Each wall is flat, endless, passes through zero and stands at right angles to its row. A trip goes straight from one point to another. Which walls does it cross, in order?

Walls:
(1): 0.014; -0.044
(2): -0.003; 0.015
(3): -0.025; 0.008
(4): -0.002; -0.049
(5): 0.009; 0.043
(6): 0.043; -0.017
Trips:
-0.003; 0.031 to -0.048; -0.040 -> 5, 4, 2, 1
0.028; 0.022 to 0.002; -0.010 -> 1, 2, 4, 5
-0.007; 0.012 to -0.003; 0.068 -> none
-0.009; 0.016 to -0.015; 0.014 -> none
-0.023; -0.010 to 0.010; 0.016 -> 1, 2, 4, 5, 3, 6
-0.012; -0.051 to 0.052; -0.017 -> none
0.010; 0.036 to -0.019; 0.037 -> none
-0.041; 0.041 to -0.042; -0.032 -> 5, 4, 2, 1

Walls:
(1): -0.017; -0.002; 0.018; -0.001
(2): -0.019; -0.014; -0.018; -0.001
(3): -0.008; -0.013; 0.023; -0.031
(4): -0.034; -0.035; -0.032; -0.029
(5): 0.006; -0.005; -0.028; -0.020
(6): -0.019; -0.049; 0.011; -0.039
Trips:
-0.017; 0.019; 0.002; -0.025 to -0.027; 0.020; -0.028; -0.030 -> 1
-0.026; -0.005; -0.011; -0.019 to -0.009; -0.063; 0.041; -0.002 -> 5
-0.048; 0.007; -0.022; 0.012 to 0.002; 0.017; -0.005; 0.013 -> 5, 4, 1, 2
-0.007; 0.016; 0.000; 0.032 to 0.025; 0.015; -0.004; -0.002 -> 1, 5
0.010; -0.004; -0.006; 0.034 to -0.008; 0.041; -0.010; -0.010 -> 5
-0.006; -0.062; -0.016; -0.001 to -0.052; -0.035; -0.016; -0.018 -> 1
0.048; -0.004; -0.023; -0.058 to 0.040; -0.019; -0.035; -0.060 -> 2
-0.057; 0.020; 0.023; 0.027 to -0.026; 0.053; -0.029; -0.010 -> 4, 5, 1

Walls:
(1): 0.070; 0.034; -0.007; 0.008; 0.004; -0.011; 0.012; 0.041
(2): 0.025; 0.009; 0.029; 0.010; 0.036; -0.008; 0.002; -0.006
(3): -0.026; -0.011; 0.010; -0.013; 0.004; -0.008; 0.002; 0.011
(4): -0.001; 0.039; -0.002; 0.018; -0.007; -0.034; 0.009; -0.005
(5): -0.015; -0.006; -0.007; -0.036; 0.004; 0.028; -0.014; 0.036
Trips:
0.018; 0.047; -0.023; -0.011; -0.032; 0.004; -0.022; 0.033 to 0.024; -0.010; -0.007; -0.001; 0.015; 0.035; 0.018; 0.005 -> 4, 2
-0.022; -0.049; -0.048; 0.009; 0.033; -0.001; 0.057; -0.027 to 0.002; -0.044; 0.012; -0.006; 0.040; 0.028; 0.043; 0.023 -> 5, 2
-0.012; 0.012; 0.019; 0.016; 0.017; -0.020; -0.046; 0.023 to 0.024; 0.025; 0.017; -0.020; 0.034; -0.026; -0.010; -0.091 -> 5, 1, 3
-0.005; -0.039; -0.003; -0.022; -0.036; -0.019; -0.014; -0.020 to -0.012; -0.009; -0.044; -0.011; 0.013; 0.056; -0.012; 0.023 -> 5, 3

Walls:
(1): -0.031; 0.033; 0.010; -0.017; 0.012; -0.032; -0.029; 0.010; -0.005; -0.014; -0.014
(2): -0.018; 0.016; -0.053; -0.023; 0.045; -0.032; -0.008; 0.010; -0.038; -0.025; 0.017
(3): -0.020; -0.017; -0.034; -0.056; 0.024; -0.009; -0.031; -0.010; 0.054; 0.015; -0.009
(4): -0.054; 0.000; 0.003; -0.004; 0.031; 0.012; 0.007; 0.051; -0.002; -0.032; -0.019
(5): -0.026; -0.059; -0.030; 0.017; 0.063; -0.021; -0.002; -0.003; 0.002; -0.027; 0.030
(6): -0.013; -0.020; 0.011; -0.008; -0.007; -0.005; 0.014; 0.017; -0.025; 0.001; 0.052
(7): 0.007; -0.040; 0.007; 0.004; 0.035; 0.018; -0.019; -0.007; 0.005; 0.002; -0.001
(8): -0.004; 0.012; -0.027; 0.004; 0.002; -0.002; 0.044; -0.020; 0.021; 0.031; -0.001
(9): 0.014; -0.008; -0.035; -0.007; -0.006; 0.048; 0.033; 0.069; 0.006; 0.016; -0.013
(10): 0.058; 0.022; 0.018; -0.008; 0.015; 0.079; -0.032; 0.010; 0.048; -0.020; -0.046
(11): 0.035; -0.008; 0.012; -0.039; -0.038; -0.036; 0.003; 0.024; 0.011; 0.000; -0.011
(12): 0.046; 0.027; -0.007; 0.016; 0.024; -0.028; 0.002; -0.009; -0.012; -0.006; 0.018
Trips:
0.014; -0.010; 0.043; -0.075; -0.069; 0.041; 0.001; -0.009; -0.014; -0.031; -0.007 to -0.006; 0.004; -0.018; 0.010; -0.007; 0.012; -0.005; -0.024; 0.031; 0.022; 0.009 -> 3, 6, 8, 9, 11, 7
-0.027; 0.013; -0.005; -0.019; 0.021; -0.006; 0.004; -0.007; 0.001; 0.028; -0.003 to -0.050; 0.047; 0.024; 0.036; 0.024; -0.036; -0.037; 0.004; 0.021; 0.039; -0.011 -> 5, 12

Walls:
(1): 0.043; 0.012; -0.014; -0.005; -0.040; -0.046; 0.017; -0.043; 0.023; -0.010; -0.023; -0.030; -0.015; -0.009
(2): 0.024; 0.020; 0.031; 0.055; 0.031; -0.019; 0.002; 0.011; 0.030; 0.005; -0.010; 0.059; -0.002; -0.005
(3): 0.009; 0.010; 0.003; -0.059; -0.016; -0.019; 0.008; -0.015; -0.001; -0.027; 0.009; -0.023; 0.057; 0.074
(4): -0.009; -0.012; -0.005; -0.015; 0.012; 0.017; 0.034; 0.026; 0.005; 0.006; -0.037; -0.020; 0.017; 0.041
(5): -0.031; -0.016; -0.021; -0.031; 0.024; -0.039; -0.014; 0.010; -0.017; 0.000; -0.021; -0.051; 0.013; -0.014
(6): 0.000; 0.034; 0.002; 0.029; 0.000; -0.024; -0.043; 0.018; -0.032; 0.010; 0.000; -0.007; 0.018; -0.037
Trips:
0.018; 0.019; -0.018; -0.025; 0.039; -0.041; 0.006; -0.018; 0.027; 0.018; -0.003; -0.020; -0.002; -0.041 to -0.024; 0.005; 0.033; -0.037; 0.019; 0.023; -0.004; -0.022; -0.060; -0.034; 0.017; 0.031; -0.006; 0.023 -> 3, 2, 1, 6, 5
-0.003; 0.020; -0.014; 0.017; -0.060; 0.024; -0.009; 0.015; -0.019; 0.000; -0.021; 0.002; 0.012; -0.054 to 0.021; 0.010; -0.005; 0.035; 0.018; 0.003; -0.047; 0.019; 0.013; -0.019; 0.037; -0.007; -0.033; 0.014 -> 2, 1
0.027; 0.001; 0.010; -0.021; -0.030; -0.021; -0.015; 0.021; 0.014; 0.007; 0.090; -0.041; 0.040; 0.014 to 0.016; 0.038; 0.052; -0.004; -0.005; -0.006; -0.002; 0.022; 0.020; 0.020; -0.069; 0.015; 0.017; -0.046 -> 2, 5, 3, 4
